Each row of a before or after table is a point. One or more steps were done to the points. Then noise was added and the rows were shuffled. The steps act on columns, c1 being the first. Write out the steps. A step turns or swaps two columns, mirrors them in a line or flattens them onto one, adds a multiple of one to another, or multiplies or shifts one. Angles are multiples of 10 degrees, from the lower column toward the higher: turns from -170 to 170, lines from 10 to 170 but not 90. Use the fewest steps. Two steps may share a column if one is a turn and the other turns, adds or multiplies; they go together, in the order done. Otherwise the lowest column goes first.
(in the rows, 128 means zero)

Before (10 x 3):
[[121  90  87]
 [ 94  54  93]
 [158 159 137]
 [ 90 163 200]
 [136 150 158]
 [100 172 124]
 [126 190 155]
 [136 102 150]
 [123 164 121]
 [119 103  86]]
After, 10 rows:
[[129 187 196]
 [147 139 174]
 [ 52 119  78]
 [ 97  82 133]
 [142 103  97]
 [105  79  90]
 [147 150 176]
 [118 117  92]
 [120  92 126]
 [130 159 113]]
Steps: turn c2 and c3 by -160 degrees; turn c1 and c3 by -30 degrees

Before (13 x 8):
[[144 123 130 167 125 154  91 128]
 [185 130 129 107 101 196  64 201]
 [137  99 191 118 121 127 158 154]
 [185 112  69  64 152 151 147 197]
 [163 114  81  62 120 199 116 116]
 [ 88 104 151 154 114  86 110 136]
 [ 78 164 110 120  95 136 137 146]
 [133 120 130  92  76 115 117  67]
 [141 105 132  97 110 196  96  68]
 [105 158 108 123  86  90 129 127]
 [153 179 124  99 162 120 131  79]
 [154 138 159  94 127 150  83 148]
 [160 136 214 154 114 154 156 113]]
After (13 x 8):
[[144 193  63 154 139 101 157 137]
 [138 135 171 158  98 164 130 135]
 [ 74  99 137  90  72  56 118 128]
 [161 131 181 147 102 121 139 109]
 [173 107 112 156 139 170 112 128]
 [114 130 119 156 156  99  93 123]
 [121 117 103 123  91  53  97 174]
 [105 172 156  85 128 127 132 177]
 [152 143  62 127 116 132 158 101]
 [ 81 146 106 136  94  72  65  46]
 [122 126 121 145  65 130 118 191]
 [ 50 103 136  69  97 117 147  58]
 [123 161 104 107 103 111  83 105]]
Steps: turn c1 and c3 by -150 degrees; turn c2 and c3 by 40 degrees; turn c4 and c5 by 50 degrees; turn c6 and c8 by -170 degrees

Before:
[[ 72 175 122  80 155  94 117 134 113 151  74 110]
 [143 117 102 118 155 180 145 112 166  32 131 120]
 [ 99 174 173  82 113 119  73 136  88 157  87 150]
 [156 172 161 125 139 102 131 150  96 124 136  89]
 [166 116  52 134 190 148 105 213  98  71 160 138]
 [ 95 112 157 102 145 111 117  98  76 162 145 147]
 [ 75 166 162 157 144 124  92 131  99 189 123 146]
 [ 89 131 168 120 108  69  74 138 117 166  98 107]
 [114 169 130 132  68  92 125 108 101 141 195 133]
 [173 109  92 108 165 156 168 155 176  85 125 167]]
After, 10 rows:
[[151 178 142  82 183 156 146 133 117  72 132 146]
 [139 174 159 130  55 150 138 113  98 117  87  91]
 [158 176 150  78 137 104 193 134  94  97 113 176]
 [166 115 151 103 112 117 154  96  72 101 151 133]
 [130 169 168 121 150 123 140 149  97 154 130  94]
 [ 69 114  63 134 119 178 124 207  90 167 199 120]
 [168 128 174 114 155 139 203 138 116  90  94 129]
 [ 28 117  79 118 139 113  97 110 169 143 151 123]
 [186 165 139 154 125 102 164 131  93  73 147 144]
 [ 81 106 108 105 112 134  79 157 173 172 175 163]]
Steps: swap c1 and c10; turn c3 and c6 by -130 degrees; turn c3 and c7 by -160 degrees; turn c11 and c12 by -40 degrees; turn c5 and c11 by 70 degrees

Before (13 x 20):
[[126 171 120 102 103 150  91 176 104  79  87 145  70 127 133 112 133 138
  145 144]
 [130 167  93 142 126 104 166 167 162 150  91 128 158 135  88 140  92 140
  135 155]
 [148  74 126 199 121 142  75 122  42 143  67 152 133 133  95 148 122 150
  132 113]
 [116 136 152 113 141 115  73 144 174 115  88  66  90 172 138 113 127 114
  147 124]
 [117 154 133 136 128 164  72 136 169 131  70  86 170  76  86 142 111 157
  134 143]
 [152 167 135 105 135 157 136 175  28  97  89  98  99 166 132 142 137 171
  145 148]
 [124 167  58 153 107 136 127 163 159 131  63 122  93 108 116 223 115 132
  142 103]
 [115 136 101 109 124 157 118 133 156 140  62 127 146 147 197 163  95  87
   78  87]
 [121 111 142 166  65 105 162 167 166  18  86 128  80 165 101 123 113  73
  144 153]
 [131 118 109 192  78 143 101 170 126 123  67  97 111 117  86 116  93 152
  134  56]
 [119 172 148 117 133 137  80  17 134 134 154 110 108 168  84 140 100 159
  164  87]
 [149 153 156 102 135 154 131 164  98 144  95 122  92 116  83 145  93 141
  137 102]
 [179  89 151 117 116 114  69 104 167  74  98 113 155 170 211 116  89  29
  140 108]]
After (13 x 20):
[[124 114 138 136 125 151  68 139  78 131  78 192 166 142  92  88 176 130
  154 142]
 [122 132  91 139 116 102 171 167  73 123  87 121 152 121  89 112  91 125
  136 154]
 [138 227 135 106 162 144 134 170 179 139  81 123 101  77 142 101 182 124
  174 146]
 [140 142 119 202 118 135  75 125 230 118  77 114 132 133  91 101  85 132
  149 115]
 [127 138  56 154 129 135 129 164  76 113  17 144 100 145 115 136 125 117
  140 102]
 [120 120 103 115 113 149 114 134 100 129  62 114 149 111 197 101  93 168
   71  81]
 [141 170 159 103 107 143 131 169 132 136  97 143  87 137  77 107  98 121
  148  94]
 [129 182 115 101 175 140 101 181 120 112 113 117  63 139 129  86 107 112
  147 141]
 [120 104 150 115 141 121  69 144  89 135 109 146  90  61 137  82 220 103
  115 120]
 [125  84 148 168 249 110 166 165 109  77 100 100  78 106 103  87 119  93
   90 147]
 [167  71 157 120 183 120  69 106 125 134 119 109 161  87 204 101 113  80
   36 110]
 [124 121 115 189 143 141 108 167 140  86  97 160 104 113  83  71 141 132
  147  67]
 [123 159 149 119 122 132  76  21  99 132 135 111 108  93  84 153 127 104
  168  84]]
Steps: multiply c1 by 0.7; mirror c2 and c9 in the line at 160 degrees; turn c5 and c10 by 100 degrees; multiply c6 by 0.7; turn c11 and c16 by 50 degrees; add -1.5 times c12 to c17; turn c12 and c14 by 140 degrees; turn c18 and c19 by 70 degrees
